Every row gives one point. The points of each table are mixes of a few directions, plus a little noise. Count the directions of each table, and those that both share. Where both have some left over, give the other angles between the two spaces (their principal angles), to ten degrees, smallest first.

First (7 x 2):
[1.30 2.21]
[0.87 1.36]
[-0.63 -1.04]
[0.75 1.11]
[1.16 1.91]
[-0.44 -0.73]
[-3.03 -5.00]
Second:
[0.92 -2.70]
[0.17 -0.32]
[-1.51 4.25]
[0.47 -1.22]
Directions: first 1, second 1, shared 0; angles 50

First, 7 rows:
[-0.44 0.08 0.02 0.40]
[0.82 -1.55 0.78 -0.45]
[2.10 -1.51 0.49 -1.62]
[2.33 -2.99 1.33 -1.55]
[-4.05 5.51 -2.45 2.69]
[-2.23 0.72 -0.02 1.86]
[1.52 -0.27 -0.10 -1.32]
Second, 5 rows:
[1.93 -1.05 0.61 -0.17]
[-0.56 0.18 0.24 1.71]
[-0.17 -2.73 1.27 -1.58]
[-0.37 -2.29 1.16 -0.55]
[-1.01 6.02 -3.18 0.62]
Directions: first 2, second 3, shared 2

First, 8 rows:
[0.49 -0.50 1.43 -0.30 0.53 -0.26]
[1.69 -1.51 4.18 -0.92 1.93 -0.24]
[-2.30 0.35 1.56 1.20 -2.06 -3.01]
[-1.02 1.16 -8.49 -0.17 -2.81 -0.17]
[-0.32 1.71 1.02 1.41 1.67 4.24]
[-0.62 0.87 -1.43 0.54 -0.35 0.95]
[0.86 -0.61 -0.45 -0.71 0.33 -0.14]
[1.23 -1.46 2.18 -1.04 0.75 -1.28]
Second (6 x 6):
[-0.42 -1.36 -0.25 0.45 -1.61 0.47]
[0.63 1.65 -1.23 -4.47 0.37 1.20]
[0.15 0.97 2.11 2.46 -0.70 -0.50]
[-1.04 0.36 -1.25 1.59 5.89 -2.93]
[-1.66 1.24 2.02 1.63 -3.32 0.04]
[2.36 -2.75 -1.32 -1.67 -0.68 1.79]
Directions: first 3, second 4, shared 1; angles 50, 80

First (8 x 8):
[1.26 -1.74 0.58 0.20 2.03 2.00 0.46 1.33]
[0.93 0.36 1.43 -1.26 2.18 1.67 1.10 -0.28]
[0.55 0.11 1.90 -2.15 5.43 2.49 2.62 -0.95]
[-1.48 -1.09 -2.70 2.57 -4.20 -2.80 -2.24 0.89]
[0.31 2.48 1.68 -2.06 0.85 0.51 1.08 -1.62]
[-2.68 -0.21 -2.47 1.37 -1.87 -3.13 -0.90 -0.79]
[-0.26 -3.25 -2.11 2.71 -0.98 -0.54 -1.36 2.24]
[1.37 3.32 1.67 -1.31 -3.64 -0.25 -0.82 -0.82]
Second, 7 rows:
[0.42 -0.05 0.26 -0.18 0.94 0.42 0.40 0.17]
[-0.96 -3.69 -0.43 0.62 2.97 1.92 0.56 0.79]
[-0.62 -3.29 1.76 -0.49 -0.93 4.04 -0.91 0.33]
[-1.65 -1.09 -2.40 1.48 1.51 -2.13 0.30 0.14]
[2.61 4.11 2.36 -1.86 -2.64 0.19 -0.21 -0.56]
[0.37 0.64 1.85 -0.97 -3.75 1.53 -1.39 -0.53]
[-0.15 3.32 -3.43 1.39 1.94 -5.98 1.28 -0.25]
Directions: first 3, second 3, shared 2; angles 60
